Each row is a point. A path goes straight from each point to the next, and from the last back to the first. The post is the endless flat space through its rows: a point in 2 columns, a line in 3, a plane in 4, and so on, so that a path can go around it. How many times does the path go around the post? Going back the other way cancels.

Post:
[[ 18   0  11]
 [-30  21  -4]]
Path, 18 rows:
[[-15  -8  10]
 [-17  11  27]
 [-22  39   4]
 [  4  24 -17]
 [-29  -4 -27]
 [-13 -23  16]
 [-15   9  31]
 [-13  60   6]
 [-16  52 -11]
 [ -8  -8 -26]
 [-21  -9  -9]
 [-46   7  10]
 [ -3  47  24]
 [  4  53   6]
 [-19  40 -11]
 [ 10  -2 -19]
 [-34  25 -29]
 [  0 -23 -22]]
Times around: 3

Post (3 x 4):
[[ 10  17  16 -51]
 [-21  10 -13  -3]
 [  8  11   2  11]]
Path (21 x 4):
[[ -3  42   7 -47]
 [ -1   9  24 -14]
 [ 16   0  12 -16]
 [-14  15 -32 -33]
 [ 22  30 -21  13]
 [  2  36  -8   1]
 [-21  16   9 -30]
 [ -8  -3  32 -60]
 [ -9  -7  -7 -22]
 [  7  12 -25   3]
 [ 55  41  34   9]
 [-30  25  16 -33]
 [-20   1  21 -24]
 [-11   7   3 -53]
 [ -7  13 -36 -40]
 [ 32  31 -11  35]
 [  3  19  20   9]
 [-21 -10  23   7]
 [ 43  16  26 -53]
 [ 32  12   2 -42]
 [-13  21 -27 -42]]
Times around: 4

Post (7 x 8):
[[-44  41 -13 -14 -15 -21 -54 -20]
 [ -9  16  12  -8  22   7   6 -11]
 [ 16  17  50 -19 -15   3   4   0]
 [-29 -18   9  10  -9 -18   5   1]
 [-16 -11 -28   2 -11  23 -20  41]
 [ 25 -27  -1   3  -8   4  36  10]
 [ -4  18  -9  43   7  -9   0 -21]]
Path, 21 rows:
[[-18 -20  -5 -22 -28  26 -13   3]
 [-29  34   1  30  12  12 -60  -3]
 [ 31  28 -18  28  18 -32   1 -23]
 [-29  10   7  13  20   6   6  21]
 [-23  23   2  14  -9  18   5   1]
 [-19  10  39  -4  -9  31 -38  -3]
 [ 20  -2 -35  25 -30 -11 -34  13]
 [ 30  44   0  20  12   0 -16  11]
 [-39  22  12  42 -15 -19  -6  18]
 [-47 -16  23 -27  27  -4  29 -37]
 [ 21  22   3  47 -24  -3 -22 -16]
 [ 20  14   7  23  20   0   7 -18]
 [-54  36  11   6   5  -9 -44  26]
 [-50   2   8   1  24  10   8  11]
 [-39  28  18 -25  -4   8 -28 -12]
 [  7   0 -22  15   0  -4  -3 -23]
 [-15  -6   8  -6  18   5  32 -57]
 [-26 -15   5  -6 -13   8  27  19]
 [-46  10  49 -24  20 -26   2  22]
 [ 20  60  -3  -1  -1   7 -46 -11]
 [-13 -26   9 -34 -16  -4   5 -15]]
Times around: 2

Post, 10 rows:
[[-12  19 -20   2  17  13   5  21   6 -10  -5]
 [ 12   2   8 -15  12  -8  18 -14  -1   8   2]
 [-25   5   0  -5   2  12 -15   9 -11   9  -2]
 [ 19  21   3  -8  12   2  -6   6  -5   8  22]
 [-12  -3  -5   9  14   1 -25  -1  10 -18   3]
 [ 22   0  32  -2  16  -1   1 -10   1  -4  -5]
 [-18  11  -5  -5  -4   3  -6  15  -4 -17   3]
 [ 17 -17   6  -4  14  -8  -3  -5  -4   2  -6]
 [  7  -3   4   8 -11 -15  -2  -7  -3   9  -3]
 [  2 -12  -1   2  -5  11  10  -6  21   3   3]]
Path, 25 rows:
[[  5   1   8   0  26 -21   1   2   1   9  -2]
 [  8 -15  -7  -3  20 -15  -4   2   3   6   7]
 [ 11 -21 -39 -19  15 -12  23  16   8  12  -6]
 [ 22   7 -13  13  17   4 -24  15  12 -27   0]
 [ 18  11  60   7 -14 -12  -1 -14  -7 -27 -13]
 [ -9  -4 -20  14  19   4 -26 -10  26  -4 -15]
 [  5   2 -18   1  14   2  -8  -8  -6 -19   2]
 [ 16  -3   2  32   3   4  -2  -1  -1 -13 -12]
 [-13  12  13 -10  -4  29  11   0 -11  24   8]
 [  8 -11   3  -5  22  27   3  -2  20  20  16]
 [-35  27   7 -13  27   4 -16  -7 -10  13   6]
 [ -9  12 -11   6  15  13  -2  28   2 -12  -3]
 [-30  -5   2  31  -1  12 -32 -11   4 -24   3]
 [ -8  15 -17  -9   7  -7 -16 -12  -1  -7   3]
 [  5  -1 -16 -14   7 -25   9  14   7 -10  -9]
 [  5  -8   6  -8  17   9 -14  10  12 -23  19]
 [ 14   6  10  -3  18 -34   5   7   3 -10 -14]
 [ 15  24  24  -8   1  12  14  -5  13  -1   3]
 [ 10 -23   5   4  12  -1 -14 -26  12 -36  -7]
 [ -9  12  15   4   3   6 -16 -11 -20  12  18]
 [ 14 -14  -1  16  12   4 -13 -25   9  20   4]
 [  3  -2   3   6   7  16  -7   2  10  -1 -16]
 [ 37  -5  20 -24  26 -16  17  -1 -16   8 -10]
 [-19  25 -11 -15 -26  -3 -14  -4 -20  25   2]
 [  0   0 -10  -3   2 -36 -11  -9  -3 -16  -7]]
Times around: 0

Post (13 x 14):
[[-35   4  -6   9  -6  28  32 -17 -15   4   0 -21 -21  -4]
 [ -9 -25 -22  -1   3 -26  -4  31 -15   2   6   3   9  -4]
 [  6  12  -4  24  -1   5 -31  -4  -2  -1  -7  10 -12   8]
 [-25 -34   1 -14 -36 -20   1  -2  11   5  19  22  -5  35]
 [ -6 -35   7  -8 -19 -10  13  -6   6  16  -2 -11 -37  10]
 [-19  -7  -2  -4  19   0  22 -26 -28  -3 -23  -6  27  -8]
 [-40 -30   1  -7  42 -29 -10  20   0 -20  -5   7  25   1]
 [-37 -16  29   6 -18   4  18  -8 -10  10  11  32 -21  32]
 [ -7 -28   6   6  -4   9   1  -7   1  12  15  10  -4 -19]
 [ 34   3 -14 -23 -10 -10 -15  -5   2 -19  -3   8   7  15]
 [  5 -15 -22   1  -3  -3  23 -18   6  15  -1   9  -6 -11]
 [ 23   9  -4  32   0  27  -5  10   5  13 -16 -13  12 -11]
 [-12   1  23  -8  30 -12 -28  10 -12   7   5  21  33   1]]
Path (27 x 14):
[[-40 -37  16  -5 -13 -28  40 -16 -20  -5 -20  43 -17  18]
 [  1 -15 -15  -8  11  14 -35 -16  17 -14  10  -6 -33 -29]
 [  1 -13 -24   2  -5   9  43 -10 -11  -9   5  23  -7  11]
 [ 22   9 -20 -42 -20 -21 -11 -21   3  10  37 -17  -9   3]
 [  3   7  22  18 -30  -1  13  16   7  18  12  20  50   5]
 [ -3   5   5  -7 -20 -13 -44  28  12   2  23   5 -25   3]
 [-24 -15 -16  11  17 -53   4  18 -19 -12   0  26  -3  -8]
 [-24  19  28  -3 -11  16 -14 -33 -12  20 -13  10   0  -9]
 [ -1  17  32   1 -21  48 -19  13  -5  -7 -20  -9 -21  14]
 [-20 -29  -4  16  -5 -20  32  -4 -13  -5 -22  23  21  11]
 [ 30 -16  -6  -9  -2 -25 -16   8  25   1  -8 -24 -13   5]
 [  0  -6   9   2 -26   1 -14  11  17  15  23   8  10   2]
 [-16  10 -18   5  19  -6  15 -24 -25 -28 -41  22   7   0]
 [ 26  -3  -3 -12  19  50   0 -47  -7  11   9  21 -39 -25]
 [ -7 -50 -10 -18  12 -14   1  -1  26  11  26  35 -16   1]
 [-35 -22   1  -2  18   3   6 -27   2   9  -9   2 -19 -21]
 [-16  11   7  -9  12  31  17   0  -3 -18  -6 -13  12 -17]
 [-18 -11 -33 -16  20 -10  -2  21 -17 -11 -12  20  24   5]
 [ -4 -10 -15  14  32  29  17 -29  16 -24   3  31  -2  13]
 [  1  12 -18  19  44  -4 -29 -16 -10  -2   0 -24  -3 -30]
 [-13   2   3  45   5 -14  -3  -5   6  33 -21  11 -31   2]
 [-11  10 -20  -6 -29 -14  19  -5 -30   1 -20 -24  17  14]
 [ -2   3  11 -27   2 -14 -10   2  -6  -8  12   8  21  17]
 [ 29 -41 -13  20 -26 -14   7  -5 -27  19  -4   9 -22  -8]
 [ 17 -23 -17   4 -17   5 -26 -22   8   9  12  -7 -12 -12]
 [ 14 -13   7 -10  -2 -14  -9 -47 -23  15  13   0 -20  -9]
 [-60  -1  -8  -5  -4 -37  28 -22  19 -19   4  38  13  17]]
Times around: 2

Post, 17 rows:
[[-13  29  -3  -2 -19  12  14 -11 -48  -3  29 -11   3  15  19  19 -24  13]
 [  3 -11 -12 -12 -17   3  -6  -8  15   2 -13 -11 -14   4  21   2   1   6]
 [-23 -32 -20   9  -6   3   0  -1  37  14  -5  10 -11  -1 -29  11   5   9]
 [ -6  19  12  -2  -4  -8   3 -16 -27  -3  42   3  18  14  13   8   7   1]
 [-12   3   1  11  12  -6  17   0 -27 -18   4  -7  -3  13  15  22  -3  12]
 [ -6  -7   8  11 -12   0  15  18  43  21  -8  19  17   2 -19  11   4 -14]
 [  8 -10 -10   7   7 -11  -2 -24  24  24 -20  21  -4 -23   4   0  -6   8]
 [-14   1  -3  11  -1   2 -12  16  26  14  10   6 -22   8 -11   3  -3  11]
 [ 10  14   7   5  -8 -12   2 -21 -28 -15  16 -14   5   6   4  -1 -26  21]
 [ -9  15 -21  -4 -16 -19  -6  -2  -2  -2 -10  -3  -7 -24  -4   0  -4   9]
 [-16  11   1  -8  -4 -13 -11 -18  10  -7  -2  27  14   7  18   3 -17   2]
 [ -8  18 -14   0  -4  -7  17  -2 -28 -18  44  -6   5   6  21   9 -22  -1]
 [ -7   1 -10 -18  -3  20   9   5  47   9  -2  29  -8  11 -33  -7   8  -1]
 [  4  -7 -11   4   4   6 -12   7  30  15  -6  13   2   7 -31  24   0 -13]
 [-13  23 -17   2  -1 -17  11  -4 -20   2  16 -10  20  27  18   6  -9   7]
 [  0 -11  -7 -19   2   1 -18  -1  -3   6 -13  -4   9 -18  17  -5 -13  17]
 [ -2 -12  -4 -22  -5 -21   2   1  -8  12  -5   5  -9   0  10   1 -14  -4]]
Path:
[[ -6 -12  30 -32   9  -1 -11 -36 -23  -1  32  15   6  17  27  17   0 -13]
 [ -1   5 -27 -19  10   3 -11   6 -26   5   2  -7 -31 -34 -28  10 -25  38]
 [ -8  25   4  17 -21  -3  37  22  29   6   0  -1  35   9  -1   2   5  11]
 [-60  13   8   8   7 -28  -5 -14   3  10  26  25  17  30  47   9  -4  16]
 [ 21   6   5 -16   7 -19  -4 -13  -2  19  22   4  31   9  27   0 -10 -34]
 [  3   0  -4  -9  12   0  -4  11  -5 -11  -6   5  38  12  -3  19   3 -21]
 [-13  17 -28   0 -23   4   1   3 -21   1  -1  -8   7   1  44   9  10  13]
 [-17 -16   7  24   3  -3  19  -9  -6 -13  15  19  19  31  22  47 -15   3]
 [ -7   4 -20 -17  10  -9  11 -14  11 -12  17  13   4  17  24   3 -16  -2]
 [ -8  12 -23   0   9   7 -16  -4  24  22  21  -2 -11  -8 -20   0  -7   2]
 [-23 -34 -36  26   6   7  25   1  -2   3 -10 -17 -14  -4   0  23   4   8]
 [-25 -11  11  32 -14   2  -8 -12 -33 -14  25   3 -13   1   7  13 -22  42]
 [-10 -16 -23  14 -19   9  16  -7  29   9  19  -4 -29  -6  -6  -4  23  23]
 [-16   4   5   3 -13 -15   5  12  25  28  14  17  12   0  -3  29  -6 -17]
 [-12 -23 -15   3  -5 -34 -11  11  11   7 -16 -12 -27 -24 -22  10   5  17]
 [-38  15 -22  13 -26 -30  12  15   6  -4  -9   3  -1 -13  28  10   4  22]
 [  5  18  -5   8 -12 -24  21 -13  -7  24  12  36  24   3   0  -5 -28  -4]
 [-15 -20   2   3   2  -5   6 -19 -26 -11   5   4 -34  -1  24   7   3   8]
 [ -3  -2  -6  -1  -8 -23   0 -17 -11  -9   4 -24   5  15  30  -9   0   2]
 [ -7 -10  -5  15  15 -16  27 -22  -5   9   3  11  18   7  38  -3   3  14]
 [-20  -2 -12  39   6 -19  14  26   7 -21  -4   3 -29   5  26  36  -9   9]
 [ -4  25 -37 -15 -12   3  12  -2  12   2  20  -6 -16  27  40  12 -26  -4]
 [ 14  19  14  -8   4   0  -1  -5  19  22  -7  15 -18  12 -11   5 -14  -6]
 [-35  16 -15 -11 -25 -12  22 -30  -9 -29  20  -1  15   7  25  -4  -4 -15]
 [  3   0  26   1  24 -29   0 -25 -10 -25  19  26  38  19  30 -11 -25   3]
 [ -1 -28 -36 -19  -3  -8   3   8 -21 -10  18 -11  -5  21  -6  -7 -24  22]
 [ -2 -14 -16 -19  16  -2 -10  -5   3  -8  18  29   5  -1  32  12  25 -10]
 [ 23  25 -19 -16  -4   5  10 -21 -21  -3 -36   1   0  10  -2 -15 -17  17]
 [-11   5  -8  -3  -5  -3  14  -1  22  -4  -5   4   4  40   1   6   5 -18]]
Times around: 2
